Every row gives one point. The points of each table are mixes of a few directions, plus a little noise. Count the directions of each table, and those that both share. Where both have some left over, give the other angles between the two spaces (their principal angles), to ten degrees, smallest first.

First, 6 rows:
-0.007; 0.003; 0.025
0.054; -0.004; -0.120
0.220; -0.052; -0.442
-0.150; 0.036; 0.306
0.039; -0.007; -0.061
-0.144; 0.036; 0.287
Second (6 x 3):
-0.342; -0.041; 0.182
0.123; 0.027; -0.043
-0.133; -0.099; -0.245
0.227; 0.080; 0.087
0.237; 0.010; -0.198
-0.101; 0.026; 0.222
Directions: first 1, second 2, shared 1

First:
0.031; 0.401; -0.223; -0.088; -0.071; 0.242
0.177; 0.133; 0.027; 0.265; -0.127; 0.115
-0.072; -0.203; 0.050; -0.057; 0.123; -0.149
-0.210; -0.168; 0.314; 0.065; 0.094; -0.358
-0.079; -0.189; -0.110; -0.144; 0.306; -0.141
0.125; 0.216; -0.029; 0.098; -0.228; 0.212
0.008; -0.111; -0.092; -0.178; -0.044; 0.091
0.138; 0.132; -0.007; 0.175; -0.107; 0.124
-0.120; -0.209; 0.074; -0.137; 0.055; -0.134
Second, 9 rows:
0.089; -0.097; -0.132; 0.110; 0.094; 0.002
-0.096; -0.108; 0.108; -0.305; -0.092; 0.023
0.058; 0.316; -0.035; 0.418; 0.105; -0.074
-0.097; -0.094; 0.042; 0.038; -0.273; -0.019
0.141; 0.183; -0.043; 0.024; 0.166; 0.098
0.072; -0.001; -0.034; -0.010; -0.016; 0.082
-0.257; -0.333; 0.150; -0.511; 0.063; -0.157
-0.053; 0.171; 0.064; 0.034; 0.213; -0.119
0.149; -0.040; -0.127; 0.214; -0.272; 0.154
Directions: first 4, second 4, shared 3; angles 50

First (9 x 9):
0.012; -0.114; -0.147; 0.085; -0.078; 0.109; -0.035; -0.147; -0.029
0.004; -0.079; -0.072; 0.021; -0.004; 0.082; 0.047; -0.064; -0.057
0.031; 0.396; 0.339; 0.036; -0.059; -0.412; -0.407; 0.183; 0.370
-0.058; 0.087; 0.206; -0.253; 0.248; -0.067; 0.350; 0.297; -0.146
-0.043; -0.040; 0.072; -0.186; 0.191; 0.059; 0.338; 0.161; -0.180
0.011; 0.045; 0.033; 0.020; -0.019; -0.055; -0.082; 0.008; 0.064
-0.023; -0.111; -0.073; -0.055; 0.059; 0.120; 0.188; -0.008; -0.140
0.021; -0.046; -0.089; 0.072; -0.070; 0.040; -0.085; -0.099; 0.019
0.058; -0.130; -0.255; 0.262; -0.256; 0.103; -0.318; -0.334; 0.109
Second (7 x 9):
-0.036; 0.033; 0.095; -0.160; 0.156; -0.009; 0.226; 0.167; -0.111
0.054; -0.030; -0.141; 0.226; -0.210; 0.012; -0.338; -0.237; 0.156
0.046; -0.024; -0.117; 0.201; -0.183; 0.003; -0.300; -0.204; 0.146
-0.014; 0.005; 0.038; -0.056; 0.058; 0.002; 0.098; 0.066; -0.033
-0.009; 0.001; 0.001; -0.011; 0.010; -0.011; 0.020; 0.014; 0.001
0.040; -0.020; -0.101; 0.161; -0.150; 0.006; -0.249; -0.179; 0.119
-0.094; 0.051; 0.240; -0.355; 0.356; -0.020; 0.532; 0.371; -0.250
Directions: first 2, second 1, shared 1

First, 11 rows:
-0.080; -0.105; 0.204; -0.086; -0.045; -0.128; 0.157; 0.212; -0.041; 0.092; -0.260; 0.050
0.164; 0.242; -0.357; -0.062; 0.067; -0.126; -0.030; 0.085; 0.278; 0.377; -0.101; 0.133
-0.116; -0.386; -0.006; -0.072; -0.028; 0.195; 0.011; 0.074; 0.050; -0.125; -0.075; -0.136
-0.131; 0.366; -0.032; 0.011; -0.091; 0.354; -0.147; 0.143; 0.072; 0.028; 0.407; -0.021
0.080; -0.036; -0.234; 0.201; 0.252; -0.125; 0.076; -0.056; 0.149; 0.045; -0.010; 0.115
0.134; -0.225; -0.047; -0.161; -0.016; -0.223; 0.006; -0.136; -0.024; 0.059; -0.243; -0.006
0.032; -0.390; 0.029; -0.175; 0.082; -0.193; -0.026; -0.222; -0.109; -0.098; 0.070; 0.075
-0.007; 0.260; 0.032; -0.341; -0.219; 0.066; -0.196; 0.072; -0.022; 0.201; 0.206; 0.043
-0.053; -0.008; 0.216; 0.250; -0.075; 0.136; 0.076; -0.047; -0.160; -0.291; -0.125; -0.199
-0.017; -0.206; 0.080; 0.274; 0.088; 0.033; 0.105; -0.129; -0.088; -0.289; -0.115; -0.118
-0.010; 0.474; 0.126; 0.159; -0.013; 0.017; -0.026; -0.007; -0.100; -0.012; 0.251; 0.073
Second, 11 rows:
-0.104; 0.039; -0.193; 0.209; 0.228; 0.188; -0.018; -0.007; 0.196; -0.075; 0.244; 0.012
-0.062; 0.164; 0.062; -0.081; -0.042; 0.009; -0.004; 0.129; 0.037; 0.124; 0.007; 0.044
0.284; 0.138; -0.187; 0.180; -0.160; -0.011; 0.031; -0.009; -0.017; 0.062; -0.280; -0.102
-0.154; -0.091; 0.402; 0.066; 0.161; -0.265; 0.134; -0.183; -0.168; -0.222; -0.177; -0.009
0.181; 0.194; 0.197; 0.035; -0.149; -0.283; 0.080; -0.073; -0.214; 0.045; -0.321; -0.003
-0.219; -0.185; -0.093; -0.118; 0.011; 0.356; -0.100; 0.131; 0.179; -0.050; 0.195; -0.103
-0.252; -0.110; -0.022; -0.050; 0.177; 0.151; -0.002; 0.119; 0.190; -0.002; 0.173; 0.034
-0.075; -0.236; -0.182; -0.157; 0.121; 0.083; -0.084; 0.024; 0.106; 0.045; 0.361; 0.135
0.375; 0.007; -0.070; 0.033; -0.255; -0.215; 0.062; -0.050; -0.164; 0.099; -0.439; -0.063
-0.304; -0.125; 0.130; -0.135; 0.265; -0.024; 0.008; 0.042; 0.094; -0.018; 0.306; 0.165
0.327; 0.204; -0.044; 0.008; -0.353; 0.003; -0.106; -0.124; -0.239; 0.000; -0.064; -0.110
Directions: first 6, second 6, shared 5; angles 40

First:
0.000; 0.027; -0.094; -0.030; -0.136; 0.030; -0.068; 0.098; 0.032; 0.062; -0.029; 0.153; -0.152; 0.006
-0.006; 0.154; 0.065; 0.137; 0.144; -0.116; 0.102; -0.111; -0.375; -0.163; 0.133; -0.160; -0.034; 0.139
0.033; -0.211; 0.117; -0.228; -0.084; -0.094; -0.209; -0.056; 0.384; -0.050; 0.065; 0.180; -0.013; -0.012
0.155; -0.124; 0.228; 0.007; -0.006; -0.059; 0.083; -0.128; 0.343; -0.092; 0.170; 0.064; 0.309; -0.160
-0.033; 0.211; -0.244; 0.142; -0.094; 0.160; 0.093; 0.185; -0.248; 0.150; -0.160; -0.008; -0.141; -0.006
0.056; 0.132; -0.080; 0.131; -0.097; 0.056; 0.107; 0.082; -0.106; 0.023; 0.028; 0.048; -0.023; -0.052
0.062; 0.354; -0.182; 0.372; -0.059; 0.162; 0.344; 0.149; -0.406; 0.078; -0.025; -0.083; 0.047; -0.099
-0.052; -0.061; -0.049; -0.095; -0.014; 0.014; -0.102; 0.029; 0.073; 0.066; -0.096; 0.022; -0.071; 0.025
-0.176; -0.141; -0.153; -0.159; 0.092; 0.181; -0.091; 0.114; 0.118; 0.283; -0.400; -0.162; 0.020; -0.007
-0.027; -0.312; 0.415; -0.299; 0.230; -0.366; -0.272; -0.362; 0.186; -0.338; 0.254; -0.063; 0.037; 0.184
Second (9 x 14):
-0.230; 0.003; 0.115; -0.122; -0.130; -0.241; 0.068; -0.241; 0.191; 0.013; -0.004; 0.323; -0.206; 0.061
0.261; -0.177; -0.093; -0.054; 0.200; 0.183; 0.232; 0.105; -0.136; -0.094; -0.128; -0.096; 0.323; -0.071
0.048; 0.124; 0.093; -0.086; -0.081; -0.089; -0.203; 0.030; 0.037; -0.032; 0.146; -0.076; -0.087; 0.213
0.296; -0.111; -0.150; -0.085; 0.271; 0.120; 0.209; -0.163; -0.332; -0.117; -0.042; -0.056; 0.269; -0.062
0.211; 0.018; 0.170; 0.022; 0.251; -0.040; 0.203; -0.019; -0.261; -0.040; 0.051; -0.145; 0.222; -0.129
-0.009; 0.007; 0.046; 0.120; -0.048; -0.037; -0.160; 0.051; 0.150; 0.107; -0.178; 0.024; -0.201; 0.181
0.052; -0.112; 0.075; -0.066; 0.081; 0.050; 0.272; 0.140; 0.004; -0.068; -0.015; -0.022; 0.260; -0.168
-0.409; 0.145; -0.001; 0.220; -0.244; -0.111; -0.247; -0.077; 0.198; 0.196; 0.012; 0.141; -0.414; -0.055
-0.220; 0.104; -0.254; 0.050; -0.300; 0.166; -0.374; 0.174; 0.150; 0.034; 0.158; -0.091; -0.167; 0.030
Directions: first 4, second 6, shared 0; angles 30, 30, 50, 70
